Each point is reached from the start by the listed moves, each made 0, 1 or 2 times, or once backwards (-1), plus a little noise. Say if it took an odd or an even number of moves. Then give how often each move was made.

Moves:
(1): 2.23,1.15,-2.59,-0.52
(2): -1.45,1.55,-0.31,0.21
Start: -0.29,0.82,-0.82,-0.35
Points:
-3.91,1.24,1.50,0.46 => even (-1, 1)
1.87,2.06,-3.45,-0.85 => odd (1, 0)
0.47,3.55,-3.74,-0.66 => even (1, 1)

Moves:
(1): 1.55,-0.45,0.07,-0.82,0.09,0.07,-0.25,2.24,-0.32,0.28,-0.33,0.68
(2): 0.10,3.37,-0.30,0.48,-0.16,0.55,0.00,-0.02,-0.64,-0.78,-0.64,-0.01
(3): -0.01,0.11,2.20,-0.28,-0.05,0.08,0.70,-0.49,0.03,-0.45,0.09,-0.32
(4): 0.75,-0.65,-0.09,1.20,-0.36,0.50,0.14,0.06,0.13,-0.16,0.16,0.12
(5): 0.00,0.38,0.41,0.36,1.27,0.16,-0.07,0.19,-0.33,0.94,0.64,-0.31
(6): 0.32,-0.45,0.01,-0.60,0.56,1.75,0.04,-0.53,0.42,0.57,-0.37,0.86
(7): -1.20,-0.55,-0.24,0.63,-0.15,-0.76,2.53,0.51,-0.02,0.15,0.07,-0.29
(8): -1.98,0.05,0.74,0.52,-1.01,0.22,-0.47,1.26,0.31,0.18,0.10,1.54
(9): 0.39,0.08,0.40,-0.10,0.48,-0.34,0.18,-0.08,1.83,-0.25,0.07,0.47
Start: -0.01,-0.44,-0.81,1.15,0.18,-0.86,0.75,0.69,0.82,-0.67,-0.88,-0.11
Points:
3.55,2.13,0.74,0.69,3.04,-0.48,3.64,4.28,-3.21,0.85,-0.89,-2.00 => odd (2, 1, 1, 0, 2, 0, 1, -1, -1)
-0.15,1.75,2.02,-0.40,3.59,0.74,6.48,2.13,3.81,0.47,-1.76,1.90 => odd (1, 1, 1, -1, 1, 2, 2, 0, 2)
5.71,2.39,4.29,2.03,2.11,1.97,-0.72,4.14,-0.70,-0.28,-0.56,0.37 => even (2, 1, 2, 2, 2, 0, -1, 0, 0)
2.62,5.59,2.64,2.00,2.52,-2.71,6.97,4.88,-2.45,-1.11,-0.98,-2.94 => even (2, 2, 2, 0, 2, -1, 2, -1, 0)
-5.94,-2.99,1.80,1.30,-2.41,-4.37,3.61,0.10,1.85,-1.67,0.08,-0.46 => even (-1, -1, 1, -1, -1, -1, 1, 1, 0)
-0.33,-4.06,-0.86,1.34,-0.73,2.22,4.92,6.50,-0.31,1.61,-1.90,3.47 => odd (2, 0, 0, 1, 0, 2, 2, 1, -1)
-3.51,-3.03,4.59,1.48,-0.83,-1.25,1.77,-1.24,2.16,-0.74,0.31,0.08 => odd (-1, -1, 2, 0, 0, 0, 0, 1, 0)
